Each row of a before or after table is a point. The points were changed in one or more steps. Then noise was added and the rows were shuffled. The steps act on how far a point lies along the listed directions, d1 being the first. Write out the steps. A step turns or swaps two directions, mirrors them in a line or flattens them onto one, adds a multiple of one to another, or multiplies one. Angles are multiples of 10 degrees, from the lower direction toward the higher: turns from -170 to 170, lines from 10 to 170 but not 90. Use the fewest steps. Two steps may share a direction if one is a turn and the other turns, adds or multiplies; they go together, in the order done. Otherwise the lowest direction goes first.
(in the rows, 128 means zero)

Directions:
(1): [166 120]
(2): [136 166]
Before (10 x 2):
[[124 102]
 [133 128]
 [144 131]
 [142 137]
 [131 118]
 [110 160]
 [143 137]
 [123 182]
 [171 110]
 [127 192]]
After (10 x 2):
[[141 129]
 [142 127]
 [126 194]
 [130 202]
 [143 121]
 [114 177]
 [128 116]
 [125 100]
 [164  79]
 [134 124]]
Steps: add -0.7 times d1 to d2

Directions:
(1): [131 122 123 117 127 169  80 171]
(2): [120 139 169  92 106 126  96  92]
Before (9 x 8):
[[138 117 103 166 157  82 191 119]
 [124 120  85 185 144 126 160 153]
 [121 134 150 112 107 162 102 111]
 [140 120 107 157 138  88 198 114]
 [130 136 141 126 126 119 120 112]
 [124 130 143 123 113  88 159  62]
 [142 115 102 143 138 157 133 147]
 [143 126 100 186 152  85 198 129]
 [134 108 101 144 142 134 124 170]]
After (9 x 8):
[[145 119  94 161 146 103 193 137]
 [141 128 105 186 150  84 194 120]
 [122 125 146 121 120  90 140  92]
 [115 136 120 162 126  87 172  83]
 [137 105  76 162 142 151 136 176]
 [125 133 142 118 112 171  96 135]
 [141 117  97 167 158  87 188 131]
 [130 133 122 135 135 132 115 145]
 [134 129 139 126 119 124 144  87]]
Steps: swap d1 and d2

Directions:
(1): [106 110 192 100 132 143 105 131 132  90 141  99]
(2): [112  94  84 107 154 164 162 122 157 101 151 130]
Before (14 x 12):
[[150 198 146 156 105  97  98 128  93 141  97 133]
 [117 120 182 127 135 127 105 121 126 115 112 107]
 [152 193  60 164  99  75 141 147  93 204  94 186]
 [114 133 186 108 126 145 124 135 151 104 140 101]
 [152 147  39 146 109 134 148 128 138 144 143 160]
 [141 135  58 158 136 139 150 125 148 139 123 161]
 [120 134 150 112 131 120 112 130 131 119 138 131]
 [163 158 126 153 100  77 122 130 105 177 101 163]
 [109  95 125 106 144 162 136 129 150  98 164 126]
 [130 150 149 164 110  90 122 139 107 157 103 149]
 [124 129 195 112  92 121  61 122 117 128 116 112]
 [ 98  86  74  95 166 179 149 140 158 103 150 130]
 [158 137 112 150 130 110 124 137 126 157 116 149]
 [113 107 158 102 162 138 130 127 117 111 129 118]]
After (14 x 12):
[[159 134  96 151 133 116 131 138 130 157 115 151]
 [112 112 190  95 104 140  74 118 132 109 128 109]
 [152 149  49 170 128 125 149 127 139 154 113 167]
 [125 136 125 159 119 108 137 135 119 146 112 153]
 [119 128 153 108 130 124 110 130 132 114 141 127]
 [108 109 106 105 150 154 125 143 140 121 134 128]
 [156 188  13 165 110  84 164 141 102 210  96 198]
 [160 143  88 149 111  92 142 126 117 173 109 171]
 [143 177 115 146 120 115 120 123 109 129 110 136]
 [109 109 184 119 138 139 110 121 131 102 113 103]
 [115 108 174 102 161 139 122 126 114 107 129 118]
 [164 161  29 157 102 125 146 128 129 160 133 166]
 [115 108 151 113 135 148 117 134 138 102 155 123]
 [110 128 196 100 129 148 120 134 155  94 143  96]]
Steps: multiply d1 by 1.3; multiply d2 by 0.4

Directions:
(1): [135 180  87 111 152 100 150  93 133 195 124 131 141 140 140  86 111 119
 137 140 160  88 119 139]
(2): [142 103 151 121 156 110  61 113 114 145 152  90 112 193 159 127 117 104
 115 118 100 106 125 104]
Before (11 x 24):
[[134 129 117 132 147 105 121  94 131 148 132 128 126 143 139  98 115 119
  120 131 143 124 117 132]
 [120 140 123 111 130 136 136 132 134 146 131 131 133 134 120 125 137 133
  131 122 127 123 142 120]
 [ 91 171 113 138  95 170 247 159 159  99  79 194 156   7  86 113 138 171
  145 161 178 168 129 172]
 [123  96 144 123 101 154  85 136 121  86 153 116 109 132 121 163 133 122
  114 123 105 160 137 122]
 [130 161 108 108 135 106 112 103 121 171 128 122 144 149 130 103 113 114
  133 115 145  98 130 125]
 [141 104 137 124 138 138  87 109 125 108 134  94 122 159 125 151 105 123
  123 114 119 138 121 113]
 [155 119 151 129 144 118  73 127 115 151 139 103 113 172 174 119 108  93
  115 108 119  76 125 120]
 [123 125 139 118 147 102  70 110 130 160 154  86 117 183 157 131 113 102
  132 128 119 113 142 120]
 [124 172  86 123 159 109 172 123 138 190 119 128 138 126 117  90 120 136
  150 125 152 108 113 141]
 [ 87 138 122 133  91 180 212 165 153  80 105 155 155  51  83 152 135 156
  137 154 162 179 137 172]
 [121 171  92 114 132 115 210 124 146 129 106 175 154  63 103 115 140 143
  139 163 176 113 128 156]]
After (11 x 24):
[[122 109 130 144 118 135 138 123 133 101 125 146 127 102 118 129 133 134
  120 133 136 161 124 135]
 [124  91 165 111 173 128  41 116 120 148 171  57 117 228 169 137 103  92
  106 130  96 104 127 111]
 [131 159 112 140  96 146 183 151 139 120  98 165 138  65 122 124 125 132
  134 124 162 115 134 161]
 [135 157  94 116 131 134 152  95 139 139 111 125 144 115 111 128 102 138
  141 128 159 133 119 139]
 [120 128 136 115 126 143 127 136 131 132 132 129 128 133 120 134 140 134
  130 118 120 132 143 112]
 [132 175  84 103 127 119 128  94 130 177 140 127 132 137 132 106 112 113
  130 141 152 111 126 143]
 [116  83 156 150 128 153 121 180 125  85 133 118 116 121 106 163 145 143
  129 104  94 172 128 118]
 [135  56 215 122 176 129   7 126 111 119 161  58  92 219 181 137 111  95
   94 120  66 118 122  83]
 [137  62 186 123 150 119  65 145 111  74 152 107 109 160 142 169 141 117
  106 133  85 124 138 100]
 [102 159 105 133  98 131 172 138 155 127 114 150 140  80 107 139 135 144
  150 142 160 151 148 159]
 [113 118 137 129  91 147 130 149 123  92 119 145 142  93  98 148 139 139
  130 111 128 154 144 130]]
Steps: turn d1 and d2 by -160 degrees
